Every row gives one point. Examples show where two turns around zero, p and q, send a point. Where does a point land after both, in the order given? Backwards means that the second turn is done in reverse. Each puzzle has new turns, and all numbers are rounded.
In the rows, 128 means zero.

Turn p:
[163 133] -> [145  97]
[150 139] -> [146 111]
[ 86 151] -> [135 175]
[113  89] -> [ 86 129]
Turn q:
[179 147] -> [139 181]
[113 156] -> [ 96 130]
[121 108] -> [141 111]
[ 99 101] -> [136  89]
Where do these land?
p, then q: [123 144] -> [126 145]
p, then q backwards: [117 122] -> [130 140]
q, then p: [95 96] -> [ 89 103]
q, then p: [178 171] -> [186 160]
q, then p: [127 107] -> [123 108]

Turn p:
[128  98 150] -> [125  92 120]
[114 128 162] -> [108 105 149]
[ 96 138  79] -> [105 174  99]
[174 148 120] -> [174 142 143]
Turn q:
[127 128 175] -> [141 153 165]
[114 151 143] -> [117 157 132]
[165 134 120] -> [160 125 107]
[106  99  74] -> [ 93  77 107]
Where do these land?
q, then p: [152  87 141] -> [154  86 126]
q, then p backwards: [150 142 109] -> [138 106 107]
q, then p: [ 61 139 124] -> [ 61 136 137]
q, then p: [149 144 138] -> [150 142 139]

Turn p:
[ 90 149  81 136] -> [116 156  72 140]
[159 137 155 150] -> [141 113 161 155]
[103  81 175 110] -> [ 81 108 162  87]
[149 148 142 119] -> [148 140 151 134]
[139 125  87 125] -> [153 124  94 123]
Turn q:
[139 130  73 123] -> [157 153  88 119]
[162 117 166 126] -> [141 103 169 111]
[135 134 143 151] -> [125 140 154 129]
[115  92 165 140] -> [126 101 160 163]
[ 90 168  93  99] -> [ 91 143  70 116]
Where do these land?
q, then p: [141 143 125 136] -> [134 146 138 125]
q, then p: [138 113 143  82] -> [128  97 120  88]
q, then p: [162 120 111 177] -> [161 143 169 159]
p, then q: [112 102 112  61] -> [117  91  79  86]
q, then p: [102 140 150 182] -> [ 90 149 149 171]
p, then q: [113 150 127 130] -> [113 150 127 124]

Turn p:
[147  59 119 152 144 126] -> [ 86 125 161 160 167 103]
[140 156 120 136 108  73] -> [116 153 124  92  90  98]
[120 165 126 120 151 141] -> [141 142  95 125 126 155]
[109 153 126 142 171 173] -> [152 151  98 161 150 167]
[145 148 148 139  78 124] -> [165 119 133 105 112  89]
[153 151 149 143 103  86] -> [136 148 131  83 115  89]
[144 119 133 102 144 162] -> [128  98 109 134 159 143]
[ 99 136  85 128 138 164] -> [131 124 107 179 108 155]
[ 95  66 146  89 116 103] -> [ 95  91 193 113 126 153]
Turn q:
[123  95 140 156 116 122] -> [ 91 102 118 133 133 132]
[127  92 181 101  94 125] -> [ 95  91 171  89 116 120]
[ 73 181  57 111 157 139] -> [172 206  68 109 121 136]
[176 113 145 150 144 160] -> [136  97 151 156 174 140]
[130 134 150 112 153 105] -> [117 153 158 136 123 114]
[137 120  79 133 111 118] -> [146 113  87 135 121 104]
[130 160 143 134 121 127] -> [138 134 142 137 108 151]
Where do these land?
p, then q: [159 158  95 141 168 166] -> [153 149  67 163 141 125]
q, then p: [174  99 137 156 115 120] -> [109 146 176 150 151 118]
p, then q: [141 113 123 168 102 100] -> [107 138 147 146  80 125]
p, then q: [139 141 127 149  88 108] -> [127 115 142 137  86 106]
p, then q backwards: [110  74 104 127 140 177] -> [177 122 152 184 142 128]
q, then p: [ 97 144 156 108 165 113] -> [170 142 112  98 112 153]
q, then p: [118 143 110  97 123  95] -> [130 124 123  98  94 104]
p, then q: [ 82 148 160 100  93  98] -> [150  85 175  84 121 127]
q, then p backwards: [131 132 141 107 158 175] -> [123 119 183 138 150 132]
